Rows are points. Each table stands for the endless flat space through its points: a line for two points, a plane for three, and so on. The two share one point or none. Which?

First:
[[-23  -3   1]
 [-23 -18   7]]
Second (2 x 3):
[[-15   2   3]
 [-27 -13   3]]
They share: [-23  -8   3]

First (3 x 6):
[[ 15  22 -28   3  -8  -2]
 [ 21  13  11   6 -11  13]
 [ 20  19   3  10 -15   9]]
Second (2 x 6):
[[16 13 -3 -2 -5 -5]
 [17 13 -5 -1 -5  1]]
They share: [18 13 -7  0 -5  7]

First:
[[-26 -13   8  -4 -15  30   0   0]
 [-32  -3  20  -2  -7  40  -6   0]]
Second (3 x 8):
[[-26 -12   7   2 -25  34   2  10]
 [-32 -10 -22 -17 -10  25 -23   5]
 [-19 -20  21  -7   0   2   0  -4]]
They share: no point

First (3 x 9):
[[ 20   7   9   8  14   2   2  -7 -18]
 [ 13  10  18   7  21  -3   9 -14 -24]
 [ 19  10  15   8  20   0   3  -9 -18]]
Second (3 x 9):
[[  7  31  37   1   4 -32 -15  10 -16]
 [ 21  11  11  17  18   6 -17   2 -24]
 [ 19  17  21   9  18  -6  -9   0 -16]]
They share: [ 24  13  18   9  25   1  -2  -6 -12]

First (3 x 12):
[[ -6  20  18 -20  -6   1  -3  30  15 -14 -10  -4]
 [ -6  10  26 -26   8   1   3  18   9 -10   4   4]
 [ -3  -4  34 -33  34  -5   6  -5   4  -2  29  14]]
Second (5 x 12):
[[-17  -5  24 -18  28 -21   9   6  -1 -31 -17 -15]
 [-11  14  33  -1 -10 -11 -14 -23  10 -27  -2  30]
 [ 13  24  15 -15   6 -15 -24  -1  32   5  32  12]
 [ 15  16  -8 -37  22   6 -28  39  44  23  18 -12]
 [ 11  31  25 -38  16  10 -13  12  17  21  49  21]]
They share: [  0  12  18 -22  18 -11  -9   8  17  -6  12   0]

First (2 x 14):
[[-22 -14 -13   9   6  16  15 -12  37  18  16   0  11  37]
 [-12   6  12  -6   6   6  15  18  12  13  31  15 -19   7]]
Second, 2 rows:
[[-16  -8  -6 -14   1   1  11   5  17  24  35   6 -27   7]
 [-14  -4  -1  -8   2   8  15   7  19  19  29   5 -20  13]]
They share: no point

First, 5 rows:
[[  3 -12 -18  15 -16 -19 -22 -11  17 -20  -2  21  17 -21  35  46  22  -3]
 [  7 -15  -2  14 -30  -7 -23   4   7  11 -34  19  17 -17   7  30   9  29]
 [  0  16 -34  15 -18 -15 -18 -26  17 -15   9  30  22 -34  16  23  31   9]
 [  0  32 -37  14 -17  -8 -33 -39  22 -18   7  37  35 -48  16  23  37  14]
 [ 10 -26  -1  12 -37 -12  -3  17  -2  22 -35  15   1  -2  -6  17   1  34]]
Second:
[[ 16   2 -46  23 -36 -35  -2  12   9   4  29   3  19 -14  10   6  12   5]
 [-27   0 -12   0 -15 -27   5 -17  -9 -14 -22  12  10 -48  19  18  14  24]
 [-12   3 -16  13 -14 -27   7 -20  -3   1 -10  13  12 -27   8  20  23  13]
 [-18   4 -18   5 -16 -37  11 -18 -11  -6 -10   4  14 -39  16  15  16  14]]
They share: [ -2  -1 -24  19 -22 -17  -4  -6   9   1  -1  20  11 -20   6  19  21  16]

First:
[[-11  12 -17   4  25 -11  -1   3  23  14 -26  -6 -38  17   7  -7  37  23
   -9   8   7   0  -5 -37]
 [-15   8 -13  -1  25  -6   4  -3  16   9 -20 -11 -34  17   0  -2  30  21
   -3   1  10  -6   1 -33]]
Second:
[[-25   0  -1  -9  35  -8  16 -19  14  11   0 -17 -32   3 -12  20  20  27
    3  -7  14 -28  23 -27]
 [-26   0   1  -8  40 -14  17 -21  20  17   4 -15 -35  -4 -11  26  22  32
    0  -4  13 -33  28 -28]]
They share: [-23   0  -5 -11  25   4  14 -15   2  -1  -8 -21 -26  17 -14   8  16  17
   9 -13  16 -18  13 -25]

First, 6 rows:
[[-36  13   7 -15  16   4  33 -10   0   3  -6   2  -4   8 -15 -42   7 -51
    0 -24  41 -19  -6   0]
 [-38  11   8 -30  22  -5  33 -18   8  10 -11  -4  -4  18  -3 -35   7 -50
    5 -28  32 -19 -10  -6]
 [ 33  29  20  -6 -43  -2   1  27 -35  51  -9  46 -53  72 -41 -43 -50 -10
   59 -25  55 -55 -21  54]
 [-26 -13  -4 -39  20 -27  27 -35  14  -1  -7  -1  26  -3   0  -7   2 -37
  -16   8   5  14 -28  -6]
 [-32 -21 -19 -39  15 -10  42 -49   5 -13   5   2  27   0  11  -6  13 -48
  -19  -3  -3   9  -7  -5]
 [-45 -24  -4 -24  26  -8  34 -48   7 -13   5  -2  35 -30  -6   2  20 -37
  -28   3 -13  21 -15 -17]]
Second:
[[ 10   1   2 -22  11 -11  37  -5   7   3 -13   7   7  22 -39 -27 -19 -13
    8  -9  29  -5 -27  20]
 [  0  -2   4 -10  10   2  24 -29 -16 -13  -1  -1  -6  15 -20  -8 -31 -27
   21 -10  13 -33 -45   6]
 [ -7 -19  -6 -20  11  -7  27  -7  -5  23  -7  15 -12  34 -28 -15  -3 -26
   15   5  44 -21 -15  15]
 [-12 -16 -11 -11   5  -8  17 -15  -7  18  -6  17 -23  42 -18  -4  -8 -32
   19  12  46 -27  -9   5]
 [ -7  -2 -19  -7  -5 -23  14  -6  14  19 -17  26 -25  59 -21  -6 -10 -26
   12  21  60  -7  15   2]]
They share: [ -8   6  10 -18  -4  -9  17  -8  -9  20  -6  18  -9  22 -22 -24 -15 -26
  15 -11  26 -17 -21  16]

First:
[[-32  -8 -29  -8 -45  25 -14  -7  25 -25  13  21   2  20  11   2   2  -8
   27  -8  22  -5 -31   3]
 [-13  -6  19 -14  -5  -2  -7  21   5   0  22  22   4  18  22  31 -21  25
   14   9   5 -18 -31  -8]
 [-28   8 -51   8 -34   5 -19 -13  20 -42  14  15 -20   3  -3 -14  28 -17
   18 -40  -6  -9  11  18]
 [ -2 -10 -18  13 -14   4 -24   8  33 -20  14  20  -2  21   5  10  17 -10
   -5 -12  -4 -33   5  10]
 [ -6 -20  -7  -4  -6  23 -21  31  36 -20  16  41  24  39  15  28   2   1
   -4  18   4 -19 -13  -8]]
Second (2 x 24):
[[-29   9 -16   0 -21   5  -9   7  14 -20  24  20 -10  11   7   8   8   8
   18 -20  -8 -14  -1  -2]
 [-43  19 -14   8 -29  17  -3  11  24 -14  34  22 -10  17   3   8  16  12
   20 -24 -16 -20  11 -16]]
They share: [-22   4 -17  -4 -17  -1 -12   5   9 -23  19  19 -10   8   9   8   4   6
  17 -18  -4 -11  -7   5]

First, 2 rows:
[[ 22 -11   7  19  15  30  -4   8 -15  12 -22 -13  19 -27   2 -17 -15  -7
    5   7  -3   5 -21  18]
 [ 12 -36  -8  -6  10  15 -24  38   5 -13   8   2 -16  -7 -23 -22 -20 -22
  -10  27 -33  30 -16  23]]
Second (2 x 24):
[[ 18 -30  -6   0   8  26  -9  31   4  -2  -3  -2  -2 -21 -14 -15 -18 -13
   -5  24 -18  21 -23  21]
 [ 14 -22   2   8  16  16 -23  21 -10  -4  -5  -6  -2  -9 -12 -25 -18 -19
   -3  14 -24  19 -13  21]]
They share: [ 16 -26  -2   4  12  21 -16  26  -3  -3  -4  -4  -2 -15 -13 -20 -18 -16
  -4  19 -21  20 -18  21]

First:
[[  5  -8  11  -6  31  26 -18   3 -10  13  -5  26  -9 -13 -17  -5  29  33
   17  21   4 -23  25   3]
 [-17 -36   5  16  29  10 -10  -7  28   5  -7 -18   3  21   5  -7 -23  35
   35  11   6 -15 -35  11]
 [ -3 -28 -13  13  19   9 -31  -2 -15  12  11   9 -16   6 -11 -24   5  46
   40  17 -26  -5  32  -3]
 [  3 -12  10  -1  17  18 -15   1  -6  25   5  19 -19  -9 -21  -1  21  43
   18  21 -18 -23  28   4]
 [-12   6   4  -3  57  39 -32   2  11  -6 -19  11  10   4   7 -14  27 -11
   17  30  36  -1   8  -4]
 [-11  16   7  -9  52  47  -3  13 -15  -5 -32  51   8 -21 -14  -6  42  -1
    9  21  39 -15  30  -7]]
Second (5 x 24):
[[-36  -2  10  29   5   6 -17  -6   9  12  33  -5 -19  32 -60  19   1   6
   19  25 -11 -17 -33  15]
 [-32 -19   5  15   5 -12 -28   5 -20 -23  10   6 -21  11 -18 -24 -11  19
   31  13  12   4 -19 -15]
 [-50 -18  27  17 -19 -14 -19   7 -26  13   2  32 -42  21 -13 -16 -14  15
    5  24  -2 -15 -11   8]
 [-44 -22  17  12  -7   2 -21   3 -19  27  -9  35 -30  12  -3 -12  -4  22
    5  24  -7 -15   6  10]
 [  1  11 -27  22  47  37 -19   1  28  -3  17 -24  15   6 -20  -3  14   3
   25  34 -22  -8   7  -5]]
They share: no point

First (6 x 24):
[[-34 -10  33 -13 -35  45   6  -8  -1 -25 -19  17  11 -34  25 -10  17 -19
   60  -7  11  20  14  44]
 [  0 -38  -6 -21   4  20  -1  11  -7 -50  -5  25   6 -52  13 -25  -9 -51
   23 -35   0   2 -23   6]
 [  9 -26  14 -14 -32  55   7  10  15 -35 -20  15  30 -39  32 -53 -18 -26
   48 -45  -1  50  -8  47]
 [  6 -25  21 -16 -27  47  14   8  13 -30 -17  11  23 -34  26 -42  -6 -31
   49 -34   5  36  -1  43]
 [ -7  -5  67 -13 -59  24   4  43  19   3   6 -15  -9 -23  35 -28  23   0
   40 -16  52   4 -14  24]
 [-41 -32 -27   2  18  -3 -20  12 -10 -47   0  45 -34 -37  14 -11 -13 -31
    0  -1  -5 -25 -37 -19]]
Second:
[[  9 -10  33  20 -23  28   6  30 -15 -55  -1 -19 -19 -33   2 -33  18  -5
   43 -28  22 -13 -34  16]
 [-24 -15  25 -18 -22   9 -11  24  23 -20 -17   8 -10 -18  26  -9   2 -24
   27   3   3   6 -18  -7]
 [  0 -15  27   7 -19  26   4  29  -7 -46   0 -10 -14 -32  11 -28  13 -10
   37 -22  20 -12 -29  15]
 [ 15 -10  29  31 -20  11   5  17  -1 -35 -14 -13 -37 -33  -1 -46  15  -7
   35 -25  45 -21 -31  22]]
They share: no point

First:
[[ 19   6 -15 -11  46 -56   7 -17  20   9  40 -40 -17  34  28 -67  45   8
   34  -7  25 -14   9 -17]
 [ -6 -10  28   1   7 -16 -23  -9  -8   1  45  12 -11  -8  17 -13  38 -20
  -29   8  17 -18 -20 -14]
 [ 22 -44 -12  32   4 -19   9  28 -30  12  36 -34  16  20 -23 -21  11 -40
   28 -14  -6  29 -29  13]
 [ 37  -4 -16 -10  37 -31 -25 -10   4  25  36  -3  22  33  23 -38  28 -13
   30  24  65 -58  -4  -1]
 [ 28 -24 -74  36  46 -21 -26 -21 -38  35  32  -9  32  30  21 -28  34  -5
   64  -5  17   3 -41  13]
 [-15   3  10  -5   2 -15 -29 -27 -11  -5  16  31  -3  19  22   4  12  -7
  -27  25  35 -57 -24   2]
 [-17  41 -25 -47  30 -59 -34 -19   5  -6  -7 -19  -5  17  37 -33   7 -12
  -30  32  34 -49  12  -6]]
Second:
[[ -4  -3 -10 -11  25 -28 -18 -25   0  22  28  27  -9  13  16 -22  25  -5
   18   4  28 -38 -39   9]
 [  7  -4 -25  25  16 -25 -11 -20 -20  -3  32  -1  13  15  18  -4  16 -11
    4  18  19 -25 -28  -2]
 [ 30 -20 -21  20  14 -38 -35 -14 -30   1  31  -2   7  36  22 -23   9   8
    7  29  26 -12 -21  -8]
 [ 21 -10 -24  11  12 -44 -30 -19 -18  12  39   9  -3  25  18 -14  18   5
   20  27  27 -17 -29  -6]]
They share: no point

First, 5 rows:
[[ 22 -27  -1  14 -11 -12  25 -11  15  31  28 -27  -3 -13  12  12 -30  -9
    3  21  -6  -1 -13 -28]
 [ 40 -17 -12   8  16 -29   8 -12 -13  16  49 -34 -12 -19   8  -4 -47 -42
  -16  -2  -8  21 -14 -41]
 [ 20  -6 -15  -6  13 -25  -2   7  -1  21  23 -15 -36   1  -9 -14 -22 -24
   16   2 -23  23  17 -49]
 [ 41 -14 -21   3   0  -5  16 -22  -4  11  32 -33 -10 -18   9   4 -24 -25
  -28   5  21  11 -21 -31]
 [ 11  18  -4   3  -5   7  26   4  23  -4 -25  -5 -32  34 -27   6  45  11
   23  35  17   4  10 -10]]
Second:
[[ 52   9 -18  11  23  -1  33 -16   1 -14  -2 -12   1  37  -2  -1  11  -8
   16  21 -10  23   6 -37]
 [ 23   1  -8  36  32  19  30 -17 -10   9   7 -31 -40  -3  22  14   2  22
  -13  18  16   4   0  -7]
 [ 29  -3  -8  34   8   9   7 -31  24  24  36 -46 -69  -7  19  12  23   0
   18  17  50  25   2 -27]
 [ -3  -5  19   9 -20 -28   0  -6  21  28  38 -44 -61 -30   0  23  -3 -17
    0  29  41   1 -25  -5]
 [ 11  -1  14   5  -1 -26  35  12   7   3  12  -9  12  10 -17 -18   1 -34
   18  23 -11  -1 -22 -29]
 [  0  -7   7   2   1 -39  32  21 -33  -1  -4 -22  -5 -14 -24  39 -45  -2
  -52  20 -23 -26 -25  22]
 [ 17  10  16 -20 -26 -27 -16 -18  31  14  25 -36 -55 -16   3  39 -16 -13
   -6  52  36  12 -20   0]]
They share: [ 26  -2  -2  12   4 -12  23  -6   7   6  14 -22 -15   7  -7   6  -3 -15
   3  21   5   9  -8 -20]

First (5 x 24):
[[-27  10  35   9  31  21  42  -8  29  25  36  15  -4 -29  23 -34 -13  13
   12 -26  10   9 -45   0]
 [  7   9  12 -11 -19  46  29 -32   8   6  36   8  -5 -35  42   5 -18  13
    5 -32  13  25 -16  -7]
 [ -1  17   2 -26 -27  29  -2 -19  -7  -4   7  -9 -12 -18  28   8 -28   8
    9  -4  10  21 -12 -19]
 [  3 -15  20   2 -21  75  34 -37 -33  12  31  11   6 -28  54  14 -14  12
   25 -54  24  23 -28   9]
 [  1  16  -3 -28 -27  34   7 -27  -8   1  17  -6  -9 -24  29  11 -23   2
   -2 -16   5  23 -15 -22]]
Second, 2 rows:
[[-16  24  19 -16  -5  27  22 -17   7   7  16  -4 -11 -23  34 -12 -20  19
    0  -2  13  13 -19 -23]
 [ -8   8   7   0 -33  11  14 -37   7  19   4  16 -23 -23  18  -8  -8  -1
   20 -26 -11  37 -39   1]]
They share: no point

First, 2 rows:
[[-23   9  -1   2  29  14 -12   1   0  35 -16 -19  16  16   3  -7 -40  14
  -11  20   8 -10 -13 -26]
 [-22   8   1   5  27  19 -11  -4  -6  30 -19 -22  21  18  -1  -1 -33  11
   -7  17  10 -12 -13 -20]]
Second, 5 rows:
[[  0  -3   8  -3  49   9   9 -26  25   7 -37  -3  22  -1   3  22  -7 -13
   -7  14  17 -47  -7 -31]
 [-23  36  -1 -16  -2  30  19  -3 -12   8 -45  -1  67  19 -28  27 -28  -7
  -32  39 -19  12  10   2]
 [-12 -20  13   6  50   9  -8 -25  14  19 -25 -20  -5   9  13   6  -5   9
   20  -9  36 -49 -23 -28]
 [-12  20  20 -19  32  21  30 -32  25 -14 -46  15  41 -12 -16  34  -3 -30
  -30  33  -2 -31   4 -23]
 [-29  37  -3  17   8  43 -16   2 -37  29 -11 -32  55  23 -23   1 -49  -2
  -34  44 -12  16  -5  -8]]
They share: [-21   7   3   8  25  24 -10  -9 -12  25 -22 -25  26  20  -5   5 -26   8
  -3  14  12 -14 -13 -14]
